Each row is a point. The ring and each string are closed loops that go straight from each point to the next, and from the last back to the first. Before rounding, they use only three directions, however many columns there are. Count how often each string passes through the ring. Passing back the other way cancels.

Ring (10 x 4)
[[-0.51  0.26  0.07  0.11]
 [-0.16  0.13 -0.10  0.07]
 [ 0.11  0.08 -0.15 -0.02]
 [ 0.11  0.11 -0.19 -0.22]
 [-0.07  0.19 -0.17 -0.41]
 [-0.35  0.34  0.07 -0.40]
 [-0.47  0.43  0.39 -0.15]
 [-0.54  0.47  0.59  0.11]
 [-0.59  0.46  0.58  0.20]
 [-0.63  0.36  0.31  0.17]]
String (19 x 4)
[[-0.33  0.42  0.56  0.09]
 [-0.43  0.50  0.85  0.32]
 [-0.40  0.39  0.52  0.21]
 [-0.49  0.34  0.24  0.01]
 [-0.82  0.40  0.24  0.05]
 [-0.89  0.41  0.30  0.20]
 [-0.61  0.37  0.44  0.36]
 [-0.39  0.33  0.40  0.25]
 [-0.48  0.33  0.20 -0.01]
 [-0.70  0.40  0.25 -0.05]
 [-0.71  0.51  0.62  0.12]
 [-0.73  0.49  0.39 -0.18]
 [-0.53  0.37  0.15 -0.25]
 [-0.19  0.31  0.33  0.03]
 [-0.27  0.36  0.23 -0.29]
 [-0.41  0.37 -0.01 -0.63]
 [-0.59  0.37 -0.16 -0.76]
 [-0.44  0.34  0.06 -0.34]
 [-0.33  0.34  0.25 -0.10]]
Times through: 0

Ring (7 x 8)
[[ 0.48 -0.49  0.06  0.51  0.22  0.27 -0.13 -0.05]
 [-0.14 -0.38  0.00  0.78  0.56  0.38  0.22 -0.48]
 [-0.53 -0.05  0.18  0.62  0.35  0.14  0.30 -0.71]
 [-0.44  0.14  0.33  0.33 -0.02 -0.17  0.14 -0.57]
 [ 0.03  0.15  0.19  0.06 -0.21 -0.64 -0.11 -0.01]
 [ 0.46 -0.08  0.04  0.08 -0.14 -0.59 -0.25  0.30]
 [ 0.68 -0.31  0.05  0.19 -0.08 -0.25 -0.31  0.30]]
String (26 x 8)
[[ 0.56  0.04  0.09 -0.13 -0.37 -0.87 -0.37  0.48]
 [ 0.42 -0.08 -0.18  0.15  0.08 -0.78 -0.16  0.45]
 [ 0.24 -0.16 -0.12  0.34  0.22 -0.43 -0.04  0.16]
 [ 0.38 -0.19  0.28  0.21 -0.18 -0.08 -0.23 -0.06]
 [ 1.00 -0.40  0.25  0.06 -0.37 -0.09 -0.53  0.36]
 [ 0.97 -0.51  0.08  0.23 -0.10  0.00 -0.43  0.37]
 [ 1.00 -0.64  0.03  0.37  0.05  0.21 -0.39  0.33]
 [ 0.78 -0.52  0.33  0.31 -0.18  0.40 -0.38 -0.02]
 [ 0.38 -0.37  0.20  0.42  0.05  0.23 -0.15 -0.16]
 [ 0.10 -0.31 -0.03  0.57  0.37  0.06  0.07 -0.18]
 [-0.04 -0.53 -0.26  0.94  0.86  0.38  0.29 -0.31]
 [-0.29 -0.52 -0.31  1.09  1.05  0.49  0.45 -0.50]
 [-0.20 -0.26 -0.08  0.70  0.56  0.10  0.25 -0.37]
 [-0.04 -0.21  0.21  0.49  0.16  0.17  0.05 -0.42]
 [-0.45 -0.21  0.27  0.73  0.37  0.50  0.28 -0.84]
 [-0.89 -0.08  0.12  0.89  0.66  0.39  0.55 -1.02]
 [-0.63 -0.03 -0.03  0.70  0.57 -0.04  0.41 -0.60]
 [-0.08 -0.10  0.16  0.40  0.12 -0.07  0.05 -0.31]
 [-0.17  0.01  0.41  0.30 -0.13  0.00  0.00 -0.50]
 [-0.09 -0.08  0.10  0.40  0.16 -0.17  0.07 -0.25]
 [-0.54  0.23  0.12  0.33  0.14 -0.50  0.23 -0.41]
 [-0.36  0.42  0.54 -0.07 -0.51 -0.61 -0.06 -0.42]
 [ 0.01  0.19  0.47 -0.02 -0.47 -0.44 -0.19 -0.23]
 [ 0.12  0.04  0.33  0.10 -0.28 -0.33 -0.17 -0.14]
 [ 0.03 -0.02  0.05  0.27  0.07 -0.43 -0.01 -0.04]
 [ 0.36  0.00  0.35 -0.01 -0.41 -0.40 -0.30  0.04]]
Times through: 1
String (25 x 8)
[[ 0.16 -0.31  0.25  0.47  0.09  0.28 -0.05 -0.34]
 [-0.09 -0.19 -0.05  0.56  0.39 -0.08  0.15 -0.23]
 [-0.55 -0.32 -0.23  1.02  0.96  0.33  0.52 -0.64]
 [-0.65 -0.24  0.01  0.94  0.75  0.45  0.49 -0.85]
 [-0.50 -0.13  0.41  0.65  0.21  0.50  0.24 -0.93]
 [-0.32 -0.06  0.46  0.45 -0.02  0.28  0.09 -0.74]
 [-0.75  0.11  0.33  0.56  0.21  0.11  0.34 -0.89]
 [-0.62  0.08 -0.01  0.57  0.45 -0.26  0.37 -0.52]
 [-0.21 -0.03  0.07  0.43  0.21 -0.22  0.13 -0.30]
 [-0.01  0.03  0.48  0.16 -0.32 -0.09 -0.13 -0.38]
 [-0.09  0.20  0.56  0.00 -0.50 -0.32 -0.16 -0.37]
 [ 0.01  0.03  0.27  0.19 -0.15 -0.30 -0.08 -0.20]
 [-0.08  0.05  0.03  0.26  0.09 -0.53  0.04 -0.06]
 [ 0.09  0.24  0.04 -0.05 -0.21 -1.03 -0.13  0.25]
 [ 0.43  0.16  0.14 -0.19 -0.43 -0.97 -0.34  0.41]
 [ 0.48 -0.06  0.27 -0.01 -0.38 -0.44 -0.34  0.17]
 [ 0.13 -0.14  0.05  0.34  0.11 -0.24 -0.03 -0.06]
 [ 0.26 -0.18 -0.26  0.37  0.33 -0.54 -0.01  0.28]
 [ 0.78 -0.33 -0.09  0.18 -0.01 -0.41 -0.33  0.50]
 [ 1.11 -0.44  0.37  0.01 -0.50  0.05 -0.62  0.33]
 [ 0.60 -0.33  0.33  0.20 -0.25  0.11 -0.34 -0.01]
 [ 0.12 -0.25 -0.07  0.49  0.33 -0.13  0.05 -0.06]
 [ 0.20 -0.40 -0.23  0.65  0.56 -0.01  0.10  0.00]
 [ 0.53 -0.66  0.03  0.68  0.37  0.57 -0.09 -0.14]
 [ 0.39 -0.61  0.20  0.67  0.26  0.71 -0.08 -0.36]]
Times through: 3

Ring (8 x 11)
[[ 0.00  0.45 -0.07  0.44 -0.21 -0.05 -0.32  0.21 -0.10  0.16  0.28]
 [-0.16  0.65 -0.04  0.80 -0.28 -0.03 -0.41  0.36  0.11  0.41  0.25]
 [-0.29  0.44 -0.05  0.80 -0.12 -0.01 -0.29  0.42  0.20  0.34  0.18]
 [-0.27 -0.16 -0.15  0.37  0.26 -0.11  0.01  0.36  0.06 -0.13  0.16]
 [-0.14 -0.63 -0.22 -0.14  0.49 -0.12  0.25  0.18 -0.16 -0.56  0.15]
 [ 0.01 -0.79 -0.20 -0.56  0.47  0.02  0.35 -0.10 -0.37 -0.77  0.15]
 [ 0.10 -0.52 -0.15 -0.52  0.25  0.10  0.22 -0.18 -0.42 -0.62  0.18]
 [ 0.10  0.02 -0.11 -0.06 -0.03  0.02 -0.08 -0.01 -0.30 -0.22  0.25]]
String (30 x 11)
[[ 0.09 -1.23 -0.28 -0.97  0.72 -0.04  0.58 -0.21 -0.54 -1.15  0.14]
 [ 0.11 -0.99 -0.28 -0.74  0.63 -0.14  0.43 -0.09 -0.50 -0.98  0.19]
 [ 0.10 -0.96 -0.24 -0.78  0.56 -0.03  0.43 -0.17 -0.50 -0.96  0.17]
 [ 0.12 -1.21 -0.22 -1.10  0.61  0.14  0.59 -0.37 -0.59 -1.15  0.12]
 [-0.02 -0.70 -0.12 -0.59  0.31  0.25  0.34 -0.24 -0.35 -0.67  0.10]
 [-0.05 -0.38 -0.14 -0.17  0.24  0.05  0.14  0.01 -0.22 -0.42  0.16]
 [-0.05 -0.29 -0.18 -0.02  0.26 -0.10  0.07  0.14 -0.19 -0.36  0.20]
 [ 0.00 -1.07 -0.33 -0.55  0.79 -0.31  0.45  0.12 -0.38 -0.98  0.19]
 [-0.09 -1.11 -0.33 -0.46  0.84 -0.30  0.47  0.18 -0.29 -0.95  0.16]
 [-0.19 -0.93 -0.32 -0.16  0.79 -0.35  0.37  0.34 -0.15 -0.75  0.16]
 [-0.28 -0.44 -0.17  0.15  0.40 -0.06  0.17  0.28  0.01 -0.33  0.12]
 [-0.21 -0.08 -0.07  0.20  0.07  0.14  0.01  0.12 -0.01 -0.10  0.13]
 [-0.18 -0.01 -0.13  0.37  0.14 -0.09 -0.07  0.31  0.01 -0.06  0.19]
 [-0.27  0.23 -0.13  0.73  0.07 -0.18 -0.21  0.50  0.16  0.17  0.21]
 [-0.40  0.65 -0.04  1.15 -0.19 -0.06 -0.41  0.59  0.37  0.57  0.18]
 [-0.41  0.83  0.03  1.19 -0.36  0.10 -0.48  0.51  0.40  0.71  0.16]
 [-0.28  0.47  0.01  0.69 -0.24  0.17 -0.28  0.26  0.17  0.36  0.15]
 [-0.25  0.43 -0.01  0.64 -0.21  0.14 -0.26  0.26  0.14  0.30  0.16]
 [-0.33  0.74  0.03  0.99 -0.35  0.13 -0.43  0.40  0.28  0.59  0.17]
 [-0.37  0.93  0.00  1.31 -0.36 -0.05 -0.56  0.62  0.39  0.75  0.22]
 [-0.36  0.73 -0.02  1.13 -0.26 -0.02 -0.45  0.54  0.34  0.60  0.19]
 [-0.41  0.59  0.02  0.96 -0.26  0.17 -0.34  0.40  0.34  0.53  0.13]
 [-0.22  0.11 -0.08  0.41  0.01  0.05 -0.11  0.24  0.05  0.05  0.16]
 [-0.21  0.01 -0.09  0.33  0.07  0.04 -0.06  0.23  0.02 -0.03  0.16]
 [-0.31 -0.14 -0.12  0.37  0.21  0.01  0.02  0.31  0.10 -0.08  0.12]
 [-0.27 -0.46 -0.19  0.16  0.43 -0.10  0.17  0.31  0.01 -0.34  0.13]
 [-0.18 -0.39 -0.13 -0.04  0.27  0.07  0.16  0.09 -0.10 -0.35  0.12]
 [-0.10 -0.35 -0.17 -0.03  0.29 -0.06  0.11  0.14 -0.16 -0.38  0.18]
 [-0.04 -0.66 -0.24 -0.27  0.50 -0.17  0.25  0.12 -0.27 -0.64  0.19]
 [ 0.03 -1.00 -0.28 -0.64  0.66 -0.14  0.44 -0.03 -0.42 -0.94  0.17]]
Times through: 3
String (29 x 11)
[[ 0.05  0.74 -0.11  0.75 -0.27 -0.28 -0.51  0.42 -0.06  0.34  0.37]
 [ 0.09  0.64 -0.08  0.54 -0.30 -0.14 -0.44  0.25 -0.14  0.24  0.34]
 [ 0.05  0.35 -0.03  0.18 -0.25  0.14 -0.23 -0.01 -0.20  0.05  0.24]
 [ 0.13  0.12 -0.07 -0.09 -0.14  0.11 -0.12 -0.10 -0.33 -0.17  0.25]
 [ 0.21 -0.20 -0.13 -0.40  0.05  0.05  0.04 -0.18 -0.47 -0.46  0.26]
 [ 0.17 -0.46 -0.18 -0.50  0.24 -0.02  0.16 -0.15 -0.48 -0.63  0.24]
 [-0.01 -0.24 -0.16 -0.05  0.21 -0.08  0.05  0.10 -0.23 -0.35  0.22]
 [-0.04 -0.35 -0.12 -0.22  0.18  0.12  0.14 -0.05 -0.24 -0.41  0.16]
 [-0.02 -0.68 -0.13 -0.56  0.32  0.22  0.33 -0.21 -0.34 -0.66  0.11]
 [-0.08 -0.33 -0.13 -0.13  0.20  0.08  0.12  0.01 -0.19 -0.37  0.16]
 [-0.06 -0.30 -0.18 -0.03  0.26 -0.09  0.08  0.14 -0.19 -0.37  0.20]
 [ 0.01 -1.08 -0.32 -0.61  0.76 -0.24  0.46  0.06 -0.40 -0.99  0.18]
 [ 0.00 -1.20 -0.31 -0.73  0.81 -0.19  0.54  0.00 -0.43 -1.07  0.15]
 [ 0.03 -1.31 -0.33 -0.84  0.86 -0.20  0.59 -0.04 -0.47 -1.17  0.15]
 [ 0.04 -0.98 -0.29 -0.60  0.67 -0.20  0.42  0.02 -0.42 -0.93  0.19]
 [-0.01 -0.51 -0.20 -0.24  0.37 -0.09  0.19  0.06 -0.28 -0.55  0.19]
 [-0.08 -0.18 -0.12  0.00  0.13  0.06  0.04  0.06 -0.16 -0.26  0.17]
 [ 0.02 -0.56 -0.10 -0.56  0.21  0.27  0.27 -0.27 -0.37 -0.60  0.12]
 [ 0.19 -0.68 -0.14 -0.84  0.25  0.21  0.32 -0.39 -0.56 -0.80  0.17]
 [ 0.24 -0.40 -0.14 -0.62  0.13  0.10  0.15 -0.28 -0.54 -0.62  0.24]
 [ 0.16 -0.03 -0.09 -0.23 -0.06  0.11 -0.04 -0.15 -0.38 -0.29  0.24]
 [-0.04  0.08 -0.05  0.08 -0.09  0.17 -0.08 -0.01 -0.16 -0.09  0.19]
 [-0.07  0.02 -0.10  0.17  0.03  0.03 -0.07  0.12 -0.12 -0.11  0.20]
 [ 0.01  0.38 -0.12  0.45 -0.12 -0.16 -0.30  0.28 -0.11  0.10  0.30]
 [ 0.03  0.82 -0.11  0.85 -0.30 -0.30 -0.56  0.46 -0.02  0.41  0.37]
 [-0.07  0.82 -0.02  0.81 -0.40 -0.02 -0.51  0.32  0.05  0.48  0.29]
 [-0.12  0.56 -0.01  0.58 -0.30  0.11 -0.34  0.20  0.03  0.32  0.22]
 [-0.11  0.12 -0.07  0.25 -0.05  0.10 -0.11  0.12 -0.07 -0.01  0.18]
 [-0.06  0.20 -0.12  0.37 -0.02 -0.10 -0.19  0.25 -0.08  0.01  0.25]]
Times through: 1

Ring (9 x 14)
[[-0.19 -0.10 -0.50  0.33 -0.30  0.48 -0.20 -0.41  0.31 -0.49 -0.53 -0.16
   0.07  0.21]
 [ 0.01 -0.37 -0.10  0.35 -0.22  0.53  0.07 -0.18  0.27 -0.11 -0.35  0.00
   0.36  0.12]
 [ 0.14 -0.48 -0.08  0.22 -0.10  0.44  0.10 -0.10  0.20  0.03 -0.10  0.07
   0.42  0.14]
 [ 0.19 -0.45 -0.44  0.01  0.02  0.27 -0.06 -0.18  0.12 -0.09  0.21  0.03
   0.26  0.25]
 [ 0.18 -0.35 -0.48 -0.17  0.07  0.05 -0.19 -0.16 -0.01 -0.16  0.31 -0.01
   0.12  0.29]
 [ 0.12 -0.13  0.17 -0.42  0.11 -0.44 -0.29  0.15 -0.34 -0.07  0.19 -0.06
  -0.01  0.19]
 [ 0.05 -0.03  0.49 -0.44  0.07 -0.56 -0.30  0.26 -0.44 -0.04  0.02 -0.08
  -0.04  0.13]
 [-0.10  0.07  0.29 -0.23 -0.08 -0.35 -0.34  0.08 -0.27 -0.25 -0.28 -0.16
  -0.09  0.13]
 [-0.22  0.02 -0.42  0.16 -0.26  0.23 -0.32 -0.34  0.16 -0.54 -0.51 -0.21
  -0.06  0.22]]
String (25 x 14)
[[ 0.15  0.04  1.86 -0.78  0.19 -1.25 -0.21  0.95 -0.98  0.46 -0.02  0.00
   0.04 -0.10]
 [ 0.13 -0.09  1.74 -0.47  0.07 -0.84 -0.04  0.81 -0.71  0.47 -0.20  0.05
   0.22 -0.13]
 [-0.01 -0.08  0.28 -0.17 -0.06 -0.22 -0.23  0.09 -0.20 -0.13 -0.19 -0.09
   0.04  0.13]
 [ 0.05 -0.08  1.37 -0.29 -0.02 -0.57 -0.06  0.59 -0.51  0.29 -0.33  0.00
   0.20 -0.08]
 [-0.16  0.14  0.95 -0.20 -0.15 -0.48 -0.26  0.33 -0.39 -0.09 -0.57 -0.15
  -0.02 -0.01]
 [ 0.00 -0.14  0.46 -0.06 -0.10 -0.12 -0.12  0.14 -0.16 -0.03 -0.28 -0.05
   0.16  0.07]
 [-0.18 -0.05 -1.08  0.18 -0.22  0.42 -0.39 -0.61  0.32 -0.72 -0.26 -0.22
  -0.11  0.35]
 [-0.44  0.10 -1.98  0.53 -0.45  0.92 -0.55 -1.15  0.73 -1.25 -0.62 -0.39
  -0.29  0.48]
 [-0.38 -0.01 -1.23  0.64 -0.49  0.92 -0.30 -0.84  0.66 -0.91 -0.81 -0.28
  -0.04  0.31]
 [-0.11 -0.22  0.22  0.39 -0.31  0.44  0.03 -0.10  0.21 -0.14 -0.65 -0.05
   0.31  0.05]
 [-0.21 -0.25 -1.20  0.66 -0.41  1.03 -0.13 -0.79  0.70 -0.69 -0.58 -0.16
   0.16  0.30]
 [-0.09 -0.24 -1.00  0.33 -0.23  0.65 -0.20 -0.59  0.44 -0.55 -0.26 -0.13
   0.09  0.31]
 [ 0.04 -0.31 -0.01  0.15 -0.13  0.27 -0.02 -0.09  0.11 -0.09 -0.22 -0.01
   0.27  0.14]
 [ 0.11 -0.35  0.49  0.06 -0.08  0.09  0.07  0.16 -0.05  0.15 -0.19  0.05
   0.36  0.05]
 [-0.01 -0.23 -0.58  0.10 -0.12  0.31 -0.20 -0.33  0.18 -0.36 -0.10 -0.09
   0.09  0.26]
 [ 0.09 -0.51 -1.38  0.36 -0.13  0.87 -0.08 -0.69  0.57 -0.45  0.10 -0.03
   0.25  0.39]
 [ 0.28 -0.61 -0.13  0.10  0.02  0.38  0.15 -0.05  0.15  0.15  0.20  0.14
   0.47  0.17]
 [ 0.29 -0.52  0.36 -0.09  0.08  0.03  0.12  0.20 -0.10  0.29  0.20  0.14
   0.43  0.10]
 [ 0.10 -0.29 -0.16 -0.05 -0.02  0.09 -0.13 -0.08  0.00 -0.12  0.03 -0.02
   0.17  0.20]
 [ 0.08 -0.29 -1.30 -0.03  0.00  0.34 -0.33 -0.56  0.25 -0.53  0.30 -0.11
  -0.03  0.43]
 [ 0.19 -0.31 -1.08 -0.30  0.15  0.03 -0.36 -0.37  0.03 -0.38  0.57 -0.07
  -0.05  0.43]
 [ 0.25 -0.27  0.11 -0.49  0.20 -0.44 -0.23  0.18 -0.36  0.05  0.44  0.01
   0.07  0.22]
 [ 0.13 -0.22  0.48 -0.27  0.05 -0.32 -0.13  0.25 -0.30  0.09  0.04  0.00
   0.16  0.10]
 [ 0.04 -0.14 -0.22 -0.19  0.00 -0.11 -0.28 -0.09 -0.11 -0.25  0.04 -0.09
   0.00  0.23]
 [ 0.01  0.03 -0.22 -0.47  0.09 -0.48 -0.48 -0.03 -0.32 -0.34  0.17 -0.16
  -0.22  0.28]]
Times through: 3
String (29 x 14)
[[ 0.02 -0.17  0.30 -0.06 -0.08 -0.07 -0.12  0.08 -0.12 -0.06 -0.21 -0.05
   0.15  0.11]
 [-0.15 -0.06 -0.92  0.13 -0.20  0.34 -0.36 -0.52  0.26 -0.64 -0.25 -0.21
  -0.09  0.32]
 [-0.30  0.03 -1.52  0.32 -0.32  0.63 -0.48 -0.86  0.50 -0.98 -0.41 -0.31
  -0.21  0.42]
 [-0.10 -0.13 -0.50  0.14 -0.19  0.29 -0.24 -0.33  0.18 -0.43 -0.29 -0.14
   0.04  0.24]
 [ 0.03 -0.22  0.65  0.01 -0.11 -0.05  0.00  0.21 -0.13  0.09 -0.34  0.00
   0.27  0.02]
 [-0.03 -0.25  0.67  0.23 -0.23  0.19  0.09  0.15  0.02  0.08 -0.56  0.00
   0.37 -0.02]
 [-0.12 -0.32  0.03  0.59 -0.38  0.73  0.13 -0.23  0.41 -0.16 -0.73 -0.03
   0.41  0.06]
 [-0.16 -0.32 -1.22  0.65 -0.38  1.06 -0.09 -0.78  0.71 -0.63 -0.49 -0.13
   0.21  0.31]
 [-0.10 -0.26 -1.26  0.38 -0.24  0.75 -0.22 -0.70  0.52 -0.63 -0.22 -0.14
   0.08  0.36]
 [ 0.04 -0.27 -0.01  0.06 -0.10  0.16 -0.08 -0.07  0.04 -0.11 -0.17 -0.03
   0.21  0.15]
 [ 0.22 -0.47  1.25  0.03 -0.04 -0.05  0.28  0.52 -0.22  0.53 -0.22  0.17
   0.58 -0.10]
 [ 0.30 -0.65  0.91  0.18 -0.04  0.25  0.39  0.37 -0.02  0.54 -0.11  0.23
   0.71 -0.05]
 [ 0.35 -0.64  1.17  0.03  0.03  0.04  0.38  0.53 -0.17  0.66 -0.01  0.25
   0.71 -0.08]
 [ 0.20 -0.41  0.62 -0.06  0.00 -0.04  0.10  0.27 -0.15  0.27 -0.03  0.10
   0.40  0.04]
 [ 0.10 -0.32 -0.25  0.01 -0.04  0.18 -0.11 -0.14  0.06 -0.14  0.02 -0.02
   0.19  0.21]
 [ 0.02 -0.30 -1.62  0.12 -0.07  0.57 -0.34 -0.76  0.43 -0.68  0.21 -0.14
  -0.04  0.48]
 [ 0.13 -0.37 -1.40 -0.03  0.03  0.40 -0.30 -0.59  0.29 -0.50  0.41 -0.08
   0.01  0.46]
 [ 0.02 -0.24 -1.58  0.00 -0.03  0.41 -0.41 -0.71  0.32 -0.69  0.27 -0.16
  -0.11  0.49]
 [ 0.03 -0.21 -0.30 -0.04 -0.06  0.09 -0.21 -0.16  0.02 -0.25 -0.04 -0.07
   0.08  0.23]
 [ 0.10 -0.23  0.18 -0.17  0.01 -0.14 -0.14  0.09 -0.16 -0.03  0.01 -0.02
   0.14  0.15]
 [ 0.03 -0.15 -0.61 -0.17  0.00 -0.01 -0.34 -0.26 -0.01 -0.38  0.13 -0.12
  -0.06  0.31]
 [ 0.00 -0.05 -0.94 -0.31  0.05 -0.12 -0.52 -0.38 -0.05 -0.57  0.26 -0.19
  -0.24  0.40]
 [ 0.14 -0.01  0.74 -0.70  0.20 -0.91 -0.36  0.46 -0.68  0.08  0.23 -0.06
  -0.09  0.12]
 [ 0.05  0.07  0.55 -0.63  0.13 -0.83 -0.42  0.34 -0.60 -0.07  0.11 -0.12
  -0.17  0.14]
 [-0.13  0.11 -0.78 -0.28 -0.04 -0.19 -0.58 -0.36 -0.08 -0.66  0.00 -0.26
  -0.32  0.36]
 [-0.05 -0.07 -0.31 -0.11 -0.08 -0.03 -0.32 -0.18 -0.04 -0.37 -0.12 -0.14
  -0.05  0.24]
 [ 0.02 -0.11  0.51 -0.18 -0.05 -0.26 -0.17  0.20 -0.25 -0.02 -0.20 -0.06
   0.11  0.08]
 [-0.14  0.00 -0.65 -0.02 -0.14  0.10 -0.41 -0.37  0.08 -0.57 -0.21 -0.21
  -0.14  0.29]
 [-0.06 -0.11 -0.36  0.00 -0.12  0.11 -0.27 -0.23  0.06 -0.37 -0.19 -0.13
   0.01  0.23]]
Times through: 1
